Each row is a point. A path goes straight from each point to the next, and from the last back to the first. The post is the endless flat space through its rows: a point in 2 columns, a line in 3, a plane in 4, and so on, so that a path can go around it. How many times does the path go around the post? Going back the other way cancels.

Post:
array([[-16, -39,  21],
       [ 43,   8,  -2]])
Path (22 x 3):
array([[  12,  -40,  -36],
       [  60,   42,  -32],
       [ -54,  -54,    1],
       [  19,   27,    9],
       [ 101,   62,   34],
       [  96,    7,   15],
       [  66,  -15,  -15],
       [  57,   23,  -34],
       [ -21,   10,    0],
       [   9,   17,   43],
       [ -16,  -57,   44],
       [  -3,  -39,   47],
       [-110,  -39,   63],
       [ -32,  -11,    0],
       [ -10,  -23,   40],
       [  61,   -6,   26],
       [  37,  -51,   23],
       [ -21,  -85,  -18],
       [ -26,   12,  -34],
       [  11,   28,   24],
       [ -36,  -62,   51],
       [ 149,   15,   -8]])
Times around: 3

Post:
array([[ 27,  13,  16,  83,  33,  20],
       [-10,  25, -55,   3, -61, -47],
       [-45,   7, -41,  23,   2,   4],
       [  0,  23,  59,  32,  37,   9],
       [ -7, -25, -11,   0,  20,  25]])
Path (28 x 6):
array([[   8,   48,   -1,  110,  -32,   14],
       [  -9,  -12,   18,  -32,   32,   56],
       [  14,   73,  -55,   83,  -22,  -51],
       [ -24,  -29,  -30,   12,   32,  -11],
       [   3,    7,  -13,   14,  -23,  -67],
       [   0,   36,   82,   43,   69,  -16],
       [ -83,  -11,  -45,   67,    3,  -23],
       [ -32,  -26,  -23,  -24,  -31,   26],
       [  84,   22,   11,  122,   36,   95],
       [ -18,   37,  -63,   15,  -28,  -24],
       [  -1,   29,  -60,   62,   18,  -34],
       [   5,   14,    0,   93,   -9,  -51],
       [ -95,   -3,   17,   29,   15,   20],
       [ -44,   99,  -49,  111,  -55,  -18],
       [  11,   14,   51,  -34,   35,   18],
       [  56,    7,  -38,   99,   70,   10],
       [  59,  -37,  -10,   14,  -53,  -84],
       [  32,    2,   89,   21,  -20,   -7],
       [   5,    7,    8,   65,   14,   50],
       [  -3,   82,   57,   41,    8,  -23],
       [  -2,  -35,   -1,   25,  116,   36],
       [ -69,  -46, -101,   50,   21,   11],
       [ -46,   -7,   49,   93,   45,   25],
       [  14,   27,  104,  -34,  -11,   -9],
       [ -15,   37,   19,   20,   37,   60],
       [ -54,   20,  -16,   39,   70,   38],
       [  24,  -40,  -44,   16,   -1,   -2],
       [ -43,   26,   18,   44,  -13,  -37]])
Times around: 5

Post, 10 rows:
array([[  26,  -43,  -16,    9,   14,    8,   -2,  -29,   40,    9,  -34],
       [ -58,  -18,   -5,  -61,   37,   29,  -37,  -28,  -15,  -36,  -16],
       [ -77,  -77,  -22,  -34,  -91,   29,  -12,  -35,  -54,   18,   36],
       [  26,   14,  -12,  -90,    0,  -66,  -95,    7,   60,  -35,   37],
       [  -6,   15,  -35,   -4,   40,  -19,    0,  -13,    0,  -47,   32],
       [  14,   19,  -68,  -15,   11,  -11,   67,   -2,    0,   41,   31],
       [  18,   41,    4,  -87,    1, -106,  -10,   24,   14,  -63,   47],
       [ -39,   55,   38,    0,   21,   69,  -11,   23,  -35,  -62,  -31],
       [ -40,  -43,  -23,    3,  -34,  -18,  -14,   42,  -36,    7,   22],
       [ -13,   20,   70,  -34,    8,   64,   -3,   91,   -9,  -38,   41]])
Path (25 x 11):
array([[ -39,   -4,  -64,  -69,   31,  -22,   18,  -11,  -11,  -37,   -6],
       [  34,   70,   -4,   -3,  -58,   44,   64,   14,  -75,  -15,  -27],
       [  26,   73,   37,   -8,  -25,   52,  -51,   -2,    7,  -28,    6],
       [-103,   55,   69,  -70,   41,   83,   58,   14,  -66,  -32,   20],
       [  20,   57,  -10,  -54,  -22,  -43,  -74,   20,   66,  -73,  -20],
       [  58,   70,    4, -108,  -12,  -31,   22,   68,   18,  -54,   47],
       [  38,   25,  -29, -111,  -32,  -98,   -4,  -94,    2,   -9,  -20],
       [  14,   -1,  -59,   34,    6,  -71,   44,  -65,  -31,   12,   21],
       [ -14,   59,   10,    9,   18,   13,  -31,   -7,  -16,  -30,   27],
       [  19,   35,    1,  -40,    1,   24,   -8,  -24,   62,   15,  -29],
       [   1,   48,  -14,  -13,   72,   38,  -30,  123,   72,   -7,  -20],
       [  20, -105,  -50,   58,   -3,   -8,  -52,   34,   18,  -16,   45],
       [  22,  -17,  -32,  -40,    8,  -31,   28,   15,  -26,    9,   31],
       [ -35,  -72,  -15,  -14,   -7,   -6,    8,  -47,  -43,  -25,  -88],
       [ -51,  -69,  -38,  -51,   49,   36,  -51,   26,  -28,   65,   77],
       [ -19,  -64,  -62,  100,   31,    2,  -59,   45,   23,    6,   49],
       [  -6,    4,  -61,  -51,  -24,  -61,   71,  -37,   -4,    6,   -1],
       [ -18,  -90,   26,   15,  -87,  106,  -44,    4,  -20,  -33,   13],
       [ -26,   -6,    9,   29,   -2,   -7,   60,   63,   -2,  -60,   36],
       [ -80,  -52,   -5,  -42,  -58,  -20,  -43,   19,   26,  -17,   -1],
       [  29,    8,  -14, -115,  -25,  -66,    8,  -15,   50,  -73,   50],
       [  46,   19,  -71,  -52,  116,  -24,  -20,    5,   52,   21,   -5],
       [ -27,  -89,   -3,   23,    0,  -77,  -42,  -85,  -47,  -43,   16],
       [  19,  -94,  -23,    4,   17,  -20,   81,  -83,  -56,  -22,   22],
       [   2,   52,  -21,  -48,    0,   40,   -6,  -66,   -5,  -42,  -33]])
Times around: 3

Post (13 x 14):
array([[ -32,  -71,  -32,   74,   15,  -48,  -22,   38,   47,  -48,  -28,
         -55,  -13,   23],
       [   8,   -6,    9,   42,  -53,  -20,   37,   19,   -2,    5,  -17,
          42,    1,   16],
       [ -15,  -43,   21,   34,  -39,  -35,    0,  -20,  -22,    6,   12,
         -15,   34,  -39],
       [ -13,  -72,  -72,  -28,   18,    1,  -30,   98,   38,  -37, -125,
         -60,  -28,   -5],
       [ -55,  -45,  -87,   27,  -45,   -2,   13, -113,  -19,   88,   57,
          21,  -17,   33],
       [  -5,   44,   18,   53,   -2,   15,  -10,  -27,  -17,   14,  -31,
         -28,   37,  -68],
       [ -22,   21,   91,   -8,   -6,   -4,   38,   40,  -48,   -4,  -42,
          -7,  -60,  -22],
       [ -17,   -4,   19,   17,   19,   -8,   13,   21,  -12,  -40,    9,
         -21,   -3,  -72],
       [ -28,  -65,  -19,   17,   37,    7,   21,   40,   53,  -54,  -57,
         -38,   92,   10],
       [ -21,  -28,   30,   42,  -30,   30,  -14,   -8,  -41,  -13,  -21,
         -15,   -6,  -44],
       [ -32,   -3,   87,    8,   -9,  -25,  -17,   10,   17,  -51,  -21,
           9,  -20,  -37],
       [ -52,   27,   29,    1,   14,    3,  -23,  -19,  -64,  -31,  -11,
           6,   67,  -57],
       [  28,   43,    3,    0,  -27,   12,   -8,  -59,  -51,  -22,  -23,
         -22,    8,  -34]])
Path (30 x 14):
array([[   8,    4,   31,   28,   10,  -28,   45,  -28,  -12,   21,   -8,
         -19,   32,  -23],
       [  29,   54,    1,  116,  -25,   21,  -43,   -6,  -62,   59,    4,
          -1,   30,  -92],
       [ -30,   -1,   30,  -22,    8,  -15,  -31,   60,   28,  -27,  -72,
         -20,  -20,  -28],
       [ -44,   73,  -26,  -50,   -6,   -9,   -7,  -16,  -72,  -11,  -30,
          13,  -12,   -3],
       [ -26,  -38,  -19,   31,  -36,  -42,   28,  -34,  -82,  -12,    2,
         -41,  113,  -35],
       [  37, -100,    8,   98,  -35,   34,   25,   12,  -60,  -77,   -3,
         -57,   44,  -21],
       [  43,  -79,   22,   21,  -26,  -48,  -89,   24,   60,  -58,  -32,
         -27,   14,  -89],
       [   8,  -47,   39,   22,  -11,   20,  -18,   24,   23,  -39,  -53,
         -25,   31,   14],
       [ -27,  -18,  -48,   31,  -11,  -75,  -28,   63,  128,  -16,  -46,
          13,  -57,   28],
       [ -43,  -27,    3,   44,  -77,  -10,  -23,   20,  -46,   23,  -81,
           3,   -9,   16],
       [ -55, -114,   35,  137,   16,   24,  -32,  -18,  104,   29,  -72,
         -88,   -4,  -69],
       [  -4,   22,   53,  -63,    6,  -29,   91,   14,  -10,   -6,  -21,
         -21, -125,  -69],
       [ -54,    8,  -51,  104,   17,  -57,   11,  -13,   69,   37,   17,
         -27,  -19,    5],
       [ -10,  -17,   40,  -40,  -36,   19,  -41,  -11,   50, -126,  -96,
           5,  -51,   10],
       [ -11, -103,  -55,   55,   20,  -65,   19,   35,   40,   20,  -90,
        -106,   23,  -15],
       [ -24,  -65,  -45,   16,  -65,   27,  -35, -119,  -34,   25,    4,
          17,   22,   32],
       [ -35,  -72,   30,  -42,   16,  -25,    6,   56,   17,  -64,   -8,
          16,   13,  -56],
       [ -36,  -17,   72,   18,  -24,   20,    8,   -2,  -46,  -11,  -29,
          49,  -28,   77],
       [ -38,  -18,    1,  -29,  -37,  -68,    8,  -26,  -37,   54,   50,
           6,   19,  -45],
       [ -91,  -56,  -16,   50,  -36,  -38,  -36,  -48,   -8,   20,   23,
         -41,   47,  -16],
       [ -27,   -7,   27,   17,  -47,  -49,   -3,  -56,    9,    9,   28,
           6,  -33,  -67],
       [ -11,   -8,   87,   85,   28,    8,    7,   26,    4,  -38,  -86,
         -59,  -19,   -6],
       [ -58, -105,  -23,    1,  -18,   17,  -50,   12,   24,  -53,  -87,
          27,   44,   82],
       [ -74,   21,  -18,   42,   41,  -21,  -72,   59,  -66,    3,  -58,
         -41,   49,  -20],
       [  -8,   40,  -41,  -36,  -30,   38,   64,  -55,  -56,   49,   39,
          15,   56,  -58],
       [ -36,    9,   68, -140,   24,   62,   60,   82,  -60,  -69, -115,
         -10,  -49,  -78],
       [ -39,  -21,   11,  -22,  -26,   40,   24,  -26,  -96,  -19,  -10,
         -35,   37,  -52],
       [ -46,  -31,   14,  -21,    8,   50,  -30,  -20,  -26,   -2,  -50,
        -100,    6,    6],
       [ -10,   11,  -64,  110,   -2,    0,  -18,    7,   25,    3,    9,
         -35,   21,  -86],
       [  16,  -11,  -85,   54,  -70,  -31,  -16,  -25,  -32,   32,  -30,
         -26,  -12,  -70]])
Times around: 4

Post, 17 rows:
array([[  22,    3,   31,   -7,   14,  -45,   90,    3,   20,   21,   12,
         -48,  -10,    6,   45,  -22,   47,   10],
       [  49,   -4,  -13,  -10,   17,  -64,   24,   -4,   -8,  -40,   27,
          21,    0,  -15,    5,  -55,   11,  -22],
       [  27,   30,    9,  -11,   35,  -39,  -27,  -80,   22,   58,  -21,
         -22,   58,   15,  -22,   14,  -45,   -7],
       [ -57,   67,   33,   40,  -78,  -24,  -31,   20,    4,   14,   40,
          17,  -24,    6,    2,   23,    8,    6],
       [  30,   41,  -22,  -50,   27,    8,   37,   -4,   39,  -21,   -7,
           5,   75,   18,   43,   -2,   51,    4],
       [  -1,   24,   -1,   -6,   76,  -54,   25,   29,    9,  -30,  -40,
         -47,    8,   22,   21,   -4,   11,   19],
       [ -17,   19,  -60,    0,   25,   -8,   29,  -43,   27,   41,    3,
           6,   39,  -22,  -58,    3,  -22,   33],
       [  18,  -31,   35,   -2,   -1,  -63,   27,   23,   46,    6,   11,
         -17,   45,  -26,  -19,   20,  -24,   41],
       [ -45,    9,   58,   14,  -13,   -8,    0,   18,   60,  -14,  -10,
          -3,   -4,  -16,  -12,  -85,   18,   83],
       [  23,  -11,  -20,  -13,  -16,   -5,    3,  -37,   -4,   -3,   12,
          31,  -28,  -11,   76,  -11,  -12,   27],
       [ -72,   31,  -67,  -15,  -53,   49,   16,  -13,  -46,    6,   86,
         -85,   18,   19,  -15,   13,  -80,  -39],
       [  -1,   63,    4,  -33,  -30,   75,   20,   36,   46,   36,    2,
          35,  -90,   41,   25,  -11,    5,  -27],
       [  -2,  -63,    7,  -29,   11,  -59,  -13,    1,  -25,    9,  -32,
           7,    9,   29,   46,   -7,   23,  -33],
       [ -79,  -41,    2,   39,   65,   -4,   37,   -3,  -68,  -42,    1,
          73,   37, -138,    7,  -48, -101, -147],
       [ -38,  -18,   27,   70,  -49,    6,   21,   -5,    6, -111,  -13,
           7,   17,   46,  -48,   34,   10,   83],
       [  53,  -73,  -23,   24,   53,  -68,    6,   -1,   -8,   42,   -1,
           1,   12,   58,   85,  -27,   22,  -11],
       [  -3,   -3,  -36,   30,   -9,  -31,  -14,  -70,   99,   33,   48,
         -43,   -3,  -58,  -20,   41,   -9,   -5]])
Path:
array([[  25,   96,  -64,   25,   50, -102,    0,  -53,  -20,   30,   36,
          22,  -11,  -51,  -29,    4,   83,   46],
       [ -81,  -43,  -79,   31,   74,  -24,  109,  -17,   28,   19,   57,
          -7,  -48,  -71,   57,   40,   27, -104],
       [  39,   -9,  -20,  -19,   33,  -69,   32,   39,   12,  -53,  -38,
          61,   -3,  -22,   37,   56,  -57,  -13],
       [  22,    1,  -50,  -53,   45,  -28,   -3,   15,  -20,   -8,  -28,
          -3,  -34,   -9,   15,  -44,  -44,    2],
       [ -34,  -14,   18,   96,  -17,  -76,  -44,    1,   64,    2,   59,
         -45, -102,  -70,  -59,  -16,   76,  -43],
       [ -52,  -14,   18,   66,   36,  -12,  -11,  -37,    6,  -69,   -1,
         -77,   59,   77,  -34,   -4,   -5,   36],
       [  -1,  -23,  -72,   24,   67,   -2,   34,    8,   55,   -5,  -23,
          11,   26,   32,   78,   19,   -3,   27],
       [  96,   72,  -31,   19,   56, -111,   81,    9,   50,   14,   49,
         -44,    7,  -39,  -37,  -47,    5,  -51],
       [ -36,  -15,  -32,   27,   36,  -30,  -16,  -28,   61,  127,  -26,
         -97,   -7,   29,  -54,  119,  -34,  -12],
       [ -69,  -16,  -60,   13,   25,   31,  143,   56,  -12,  -21,   83,
           8,  -78,  -33,  -65,  -23,   41,   -2],
       [  65,  -11,   44,  -10,    0,   36,   90,  -24,   36,   91,   30,
          41,  -58,  -40,   53,    4,  -17,    1],
       [  26,   -9,   52,  -71,  -81,   38,   58,   18,    8,  -21,  -47,
          65,  171,   -4,   16,  -25,   66,   52],
       [ -46,  -25,   25,   75,  -84,  -47,   43,  -55,   52,  -51,   31,
         -33,   14,    7,  -28,   17,    8,   19],
       [ -22,  -66,   -3,  -21,  -18,  -39,  -63,  -27,    0,  -42,   12,
         -85,   32,   78,   50,   42,   -6,    3],
       [  20,   88,  -43,  -39,   10,    0,  -10,  -24,   15,   68,   67,
          24,  -32,  -27,   57,   -4,   23,  -58],
       [  29,   22,  -47,    1,   59,  -24,   14,  -56,   20,   -5,   17,
          -1,  -21,  -73,   18,   45,    4,  -49],
       [   2,  -29,   55,   12,   29,   42,   57,  -14,   64,  -20,  -12,
          28,  -82,  -38,  -45,   -3,  -56,  -25],
       [ -49,   57,   44,   72,   16,  -43,   43,  -10,   16,  -31,   -2,
          67,    9,    1,   76,  -40,   35,  -22],
       [ -39,   39,   11,  -53,  -35,  -75,   20,   71,  -68,  -41,  -32,
         -16,   72,   -2,    2,  -65,  -32,   65],
       [ -53,   29,   72,  -45,   83,  -69,  -34,   86,   40,   75, -114,
           2,   15,  -37,  -57,  -53,   13,   68],
       [  13,   -2,  -45,    5,  111,   11,   22,  -16,   37,   87,   15,
           5, -155,  -25,   44,    0,   -5,  -63],
       [ -16,   94,   57,    7,  -44,  -29,   35,    1,   22,  -56,   16,
          13,  -55,   76,   -3,  -27,   72,   78],
       [  -4,   95,   24,  -32,    5,  -26,   77,   41,   10,  -11,  -52,
         -49,  -30,   16,   34,    8,  -15,  -25],
       [ -25,   56,   46,   33,  -68,   -7,   79,   10,  -70,  -13,   19,
         -38,   79,   15,   29,  -18,   45,    7]])
Times around: 3

Post, 17 rows:
array([[ -17,   38,   48,   12,  -40,    6,  -13,   43,  -63,   19,  -52,
         -50,    4,    2,   31,    3,   -3,   -9],
       [ -26,  -26,   10,  -34,   30,   37,   36,  -51,  -32,   36,   20,
           7,  -70,  -61,  -35,  -40,  -20,    7],
       [ -45,    9,    2,   91,   32,  -37,  -85,   30,   29,   20,   -1,
           8,  -14,  -41,  -35,   33,  -41,   -7],
       [ -62,   16,  -36,   16,  -78,   16,  -37,  -53,   23,   39,   34,
          18,   31,    7,   -9,   27,    7,   26],
       [  69,   26,  -65,  -10,   25, -107,  -14,   33,  -84,  -47,    3,
          14,  -16,   -3,   50,   49,   45,  -22],
       [  13,  -27,  -49,  -17,   -9,  -22,    4,  -45,   14,   21,  -47,
          25,   -8,   11,   37,  -26,  -38,   12],
       [  53,   38,  -56,   96,  -82,    5,  -31,   17,  -27,  -29,   30,
          46,   20,   30,   30,   14,   32,   16],
       [ -29,   -9,   -6,   24,  -57,   10,   51,  -22,    7,   -4,  -12,
          21,   17,  -14,  -30,   15,   70,  -64],
       [   2,   17,  -27,   19,   19,  -68,  -11,   31,   35,  -70,   15,
          23,  -45,   -1,   20,   42,   41,   58],
       [ -30,  -18,  -74,    8,  -49,   22,  -28,    7,   34,  -42,    8,
          -5,   22,  -21,   18,    9,   22,   18],
       [  24,   42,  -50,  -22,   -3,  -85,    7,   20,   35,  -57,   26,
         -22,   24,  -20,  -32,    7,   -6,   18],
       [ -54,   23,  -22,   34,   24,   13,  -21,  -65,    6,   63,  -30,
         -58,  -48,  -23,  -14,  -32,  -46,    3],
       [  -4,  -63,   41,   80,   -7,    7,   -7,  -53,   -6,   45,   29,
         -13,  -64,   47,  -44,  -35,  -21,  -10],
       [ -28,    6,   25,   53,   46,   39,  -60,   -1,   53,   23,    4,
           6,   -3,  -21,  -11,   77,   40,   33],
       [  -3,    6,  -14,  -17,    0,   -1,   50,   14,  -10,  -26,   27,
          20,   12,   57,   56,   -4,   50,  -33],
       [ -20,   21,  -47,   21,  -41,  -46,  -37,   50,   37,  -21,  -10,
          20,    4,  -15,  -52,  -13,   59,   46],
       [  14,   -6,   32,  -66,   48,  -37,   -9,  -38,   40,    3,    8,
         -16, -102,  -26,  -57,  -60,  -20,    0]])
Path (25 x 18):
array([[  45,  -13,   52,  -33,   -2,    4,  -17,  108,    0,   38,  -66,
         -17,   -5,   41,  -10,  -22,   26,  -78],
       [  69,   23,   44,  119,  -58,   18, -145,   69, -103,   -7,  -62,
         -21,  -58,  -44,  -39,   58,   36,  -23],
       [ -31,   17,  -33,   38,    7,  -18,  -32,   64,   -3,  -97,   -5,
         -28,  -13,  -97,   -1,  -43,    2,    3],
       [ -47,    7,  -36,  -46,   82, -118,   -1,  -17,   12,  -39,   17,
         -22,  -75,   -5,   95,   18,   64,   16],
       [ -15,  -25,  -71,   -6,  118,   -9,   -9,  -62,   31,   77,  -37,
         -45, -108,  -29,  -26,  -52,   20,    1],
       [ -90,   64,    1,   15,  -20,   53,  -50,   36,   12,   24,  -56,
         -59,  -24,  -52,  -12,   17,  -23,   24],
       [ -38,   32,    2,  -40,  -42,   33,   12, -151,   16,    2,   19,
         -62,  -59,  -26,  -35,    2,  -70,   58],
       [ -39,  -98,  -43,  133,   11,   -4,  -25,  -60,   57,   23,   -1,
          23,   44,    3,  -16,  -10,   -1,  -20],
       [  26,   77,   -7,   11,  -31,  -57,    5,   16,  -49,  -17,   41,
          58,   60,   15,  -16,  -11,  -37,   54],
       [ -65,   65,  -84,   37,  -74,  -23,  -94,  -21,    1,   17,    1,
         -45,    4,   13,  -18,  108,   16,   46],
       [ -56,    1, -103,   92,  -29,  -10,  -30,   -1,    0,   51,  -11,
         -33,   21,  -30,  -14,   -1,  -54,  -34],
       [ -44,   -8,  -54,    5,  -36,  -36,  -43, -104,   54,   51,  -35,
          15,  -23,   21,   52,   12,  -38,   60],
       [ -59,  -63,   63,    2,   30,  -26,    4,    2,   79,  -10,  -33,
          -4,   74,  -31,  -18,   12,  -55,  -62],
       [ -12,   50,  -33, -115,   62,  -81,    6,  -40,    4,  -27,    6,
          11,   18,  -59,  -59,   27,   38,  -23],
       [ -23,  -26, -103,    2,  -42,   50,   -6,  -37,   35,  -54,   25,
          12,  -23,  -48,   16,  -20,   57,   76],
       [  32,   29,  -37,   -4,   79,   22,  -43,  -56,   30,   68,   52,
         -49,  -92,  -29,  -14,  -64,   10,  -36],
       [  13,   40,   -2,   51,    0,  -78,    2,   24,  -69,   29,   -5,
           1,  -14,  -42,  -44,   39,  -52,  -75],
       [  -3,  -20,   49,   40,  -22,   14,   -1,  -14,   56,  -56,   26,
         -60,  -21,  -52,  -89,  -11,  -81,   11],
       [ -22,   33,  -70,  -11,  -60,  -70,  -11,  -11,   31,  -69,   16,
          39,   21,  -48,  -14,   57,   72,   24],
       [  -5,   -6,  -56,   -4,   27,  -31,  -55,   26,   33,  -13,   69,
          21,  -30,  -50,  -64,  -22,   36,   66],
       [ -33,  -39,   25,   15,    9,  -72,  -74,  -21,   43,   75,  -41,
          42,  -73,   83,   16,   -8,   31,  -78],
       [ -14,   44, -123,   14, -104,   62,  -26,  -16,  -16,   13,  -47,
          71,  -17,  -40,  -17,  -34,   44,   61],
       [ -86,   -1,   -1,   82,   27,  -17,  -64,   38,  -12,    1,  -44,
         -36,   45,  -42,  -18,   72,   -2,   48],
       [   2,  -24,  -52,   23,   75, -167,  -34,  -41,  -13,  -28,   18,
          44,  -85,   19,   45,  -29,    0,  -45],
       [  50,  -34,  -18,  128, -132,  -96,  -69,   61,  -74,  -21,    3,
          82,   17,   -8,    6,   66,   13,  -55]])
Times around: 3
